Each row is a point. Each copy is the shape, with its points in the same order, turned, moved and blurred by noise. Is it also mirrored, or only turned?
In the rows, 128 means zero.

Shape, 9 rows:
[[173 112 115]
 [163 192 142]
 [152 110 130]
 [137 118 179]
 [111 154  94]
 [ 97 157 122]
 [ 87 128 144]
 [ 72 151 143]
 [169 145 167]]
Copy 1 (9 x 3):
[[132 170 125]
 [195 105 120]
 [122 155 136]
 [121 122 174]
 [116 109  74]
 [118  91 103]
 [ 97  85 135]
 [ 96  60 121]
 [166 137 156]]
Copy 1 is: mirrored
Copy 2:
[[169 105 126]
 [103  94  75]
 [145 109 138]
 [100  86 153]
 [121 159 105]
 [ 88 155 119]
 [ 90 144 154]
 [ 67 153 142]
 [111  69 120]]
Copy 2 is: mirrored
Copy 3 (9 x 3):
[[152  88  89]
 [ 85 145  82]
 [134  90 117]
 [ 92  81 138]
 [149 162 133]
 [126 153 147]
 [122 124 172]
 [108 148 177]
 [ 89  96  94]]
Copy 3 is: mirrored
Copy 4, 9 rows:
[[177 137 103]
 [148 209 142]
 [161 129 121]
 [148 125 172]
 [103 165  99]
 [ 95 159 128]
 [ 93 126 149]
 [ 76 143 151]
 [173 163 157]]
Copy 4 is: only turned

Shape:
[[120 107 151 163 153 161]
 [139 206 132 154 156 161]
 [187 115 118 152 137 112]
 [113 154 201 164 116 141]
 [122 105 106 146 156 119]
 [113 134  89 136 121 120]
 [136 163 195 157 180 137]
 [118 101  95  72 158 114]
 [137 112 128 125 115 115]
 [120 124 110 171 124 203]]
Copy 1:
[[119 122 130 155 159 172]
 [160 191 172 110 161 141]
 [184 125  73 124 133 157]
 [107 167 154 143  90 170]
 [130 113  98 133 172 133]
 [145 108 125 118 141  94]
 [121 200 126 137 147 185]
 [109  95  79  71 169 127]
 [125 111  99 115 120 132]
 [153  96 181 142 158 155]]
Copy 1 is: mirrored
Copy 2, 10 rows:
[[142 108 170 150 173 180]
 [124 201 161 117 174 184]
 [184 146 135 139 147 122]
 [115 149 217 162 140 168]
 [126 112 117 147 171 145]
 [109 140 105 137 129 156]
 [125 161 212 139 197 150]
 [106  91 107  85 159 112]
 [134 120 140 132 124 135]
 [152 131 136 134 147 230]]
Copy 2 is: only turned
Copy 3 (10 x 6):
[[132 104 152 157 152 148]
 [144 200 120 150 158 157]
 [142 113  75 151 107 150]
 [ 95 150 182 147 113 169]
 [133 104 110 148 136 108]
 [149 141 112 136 119  91]
 [ 86 147 141 153 163 193]
 [113 100  89  78 152  89]
 [130 119 114 120  99 123]
 [196 125 164 153 146 132]]
Copy 3 is: mirrored

Shape (12 x 8):
[[114 147 107 117 105 124 142 158]
 [108 157 104 110 156 121 127 126]
 [184 120 110 149 107 156 156  88]
 [155  73 140 168 124 155 115  83]
 [170 152 152 169 102 132 147 105]
 [172  74 119 156 114 118 121  80]
 [ 53 101  99 149 169 148 130  91]
 [123 174 176  85 116  88 129 171]
 [131 140 112 126 138  93 178 137]
 [111 111 115 101 173 123 124 114]
 [175 151 140 119 121 128 184 174]
 [ 93 107  70 158 192 129 113 125]]
Copy 1, 12 rows:
[[112 122 120 112 118 135 158 177]
 [113 132 116  81 151 119 120 175]
 [180 117 105 117 151 152 150 111]
 [150  96 114 124 167 158  99  71]
 [165 136 144 140 151 125 150 106]
 [180  98  92 117 145 130 113  82]
 [ 54 113  82  79 199 146 113 131]
 [124 128 195  92  93  89 127 179]
 [135 109 122  92 142  91 168 169]
 [119 108 108  70 163 122  94 161]
 [175  88 161 113 138 119 189 178]
 [ 94 112  58 119 189 126  85 183]]
Copy 1 is: only turned
Copy 2:
[[112 162 115 111 118 106 142 167]
 [ 84 138 116 134 143  96 122 144]
 [140 149  99 138  98 137 143  67]
 [165 113 121 108 118 126  90  61]
 [150 172 152 149 111 136 136  91]
 [158 110 123 119  89  86 110  62]
 [ 99 142  84  91 174  82  58 120]
 [108 142 193 127 120 112 167 188]
 [130 165 118 139 133  76 161 134]
 [ 96 104 113 125 151  79 125 128]
 [156 160 134 131 128 136 200 146]
 [115 114  54 135 157  80  72 144]]
Copy 2 is: mirrored

Shape:
[[112  84  90 144 192 120 155 171 131 109 119]
 [171 121  92 124 132  85 151 109 140  93 150]
 [158  80 159 135 106 153 161 141 111 131 115]
 [150  88 124 167 136 169 114 109 120  97  84]
 [136 172  99 177 153  92 170 113 114 121 104]
 [ 87 154 140  94 122 133  89 162 175 148  87]
 [133 124 177 101 154 152 170 102 153 158 176]
 [ 95 137 164  91 157  88 119 114 176 146 156]
 [ 95 139 117 104 187 144 120 127  96 183 113]
 [156  91 126 126 153 159 131 177 123  88 148]
 [ 82  87 180 117 174 103 168 102 117  85 131]
 [154 160 166 171 141 117  89 154 168 144 109]
 [111 170 182  84 163 126 151  91 147 145 120]
 [ 93 135  92 141 134 134 157 159 123 120 176]
 [145 116 141  88 138 146 126 127 195 147 129]]
Copy 1:
[[129  91 119 142 173  99 175 183 149 100 142]
 [165 161 124 120 134 114 150 113 149  97 173]
 [154  86 165 143 102 141 161 145  89 137 172]
 [158  59 164 154 138 130 134 107 126 120 125]
 [148 176 144 180 143 133 172 134 143  96 107]
 [103 109 155  82  82 149 132 179 165 137  82]
 [140 133 178 124 122 190 169 164 165 162 200]
 [120 163 174  87 120 136 139 178 191 168 149]
 [138 124 128 121 169 185 159 189 143 168  93]
 [139  76 126 128 136 135 122 171 124  91 184]
 [110 134 218 116 184 112 163 161 132 144 168]
 [162 123 165 165  76 140  95 179 172 131 110]
 [141 163 211 100 131 190 160 172 165 143 132]
 [ 80 144 102 147 134 150 156 156 144 116 163]
 [153 105 156  86  89 157 153 158 189 135 157]]
Copy 1 is: only turned
Copy 2:
[[145 126  82 144 186 135 168 177 159  84  96]
 [180 125 109 144 140  95 153  99 119  75 132]
 [149  74 166 127 142 150 176 114 166 113 108]
 [160  94 163 165 178 150 123 112 139 118  57]
 [151 153 117 174 118  55 166 137 136 126  70]
 [126 147 125  82 129 144  66 154 148 154 118]
 [ 86 127 122 127 142 135 169  68 172 127 145]
 [ 86 140 103 103 149  95 115 113 141 136 166]
 [109 169 101 124 169 150 162 145 117 183  98]
 [151 126 136 152 172 173 151 139 157  75 133]
 [ 53 102 132 123 169  98 164 133 124  74 105]
 [157 147 161 142 154  96  95 140 185 157 128]
 [ 75 173 139  94 134 104 146  83 142 138 114]
 [119 129  80 182 116 146 146 152 140 108 131]
 [143 134 108  86 153 143 114  84 172 125 133]]
Copy 2 is: only turned
Copy 3, 15 rows:
[[122  88  69 134 174 123 136 128 189 117 143]
 [164 154 109 119 122 115 158  94 134 105 137]
 [144  78 146  98  96 153 149 163 174 113 143]
 [123  88 140 143 129 169  98 136 145  79 124]
 [119 135 118 184 143 120 166 129 130 129  89]
 [100 104 149  92 150  74  66 147 162 171  98]
 [136 115 157 110  91 134 149 106 180 195 177]
 [133 109 143 113 125  64 117 102 143 196 157]
 [ 97  91 114 116 164 156 117 134 136 210 127]
 [129 125 119  96 155 146 128 161 180  89 185]
 [ 83  54 135 122 131  93 176  97 141 125 184]
 [156 133 176 166 142  92  81 170 158 150 129]
 [110 106 195 114 139 117 143  92 140 199 142]
 [ 83 155  77 129 116 113 146 144 173 146 149]
 [158 111 156  93 120 117  90 106 185 157 137]]
Copy 3 is: only turned
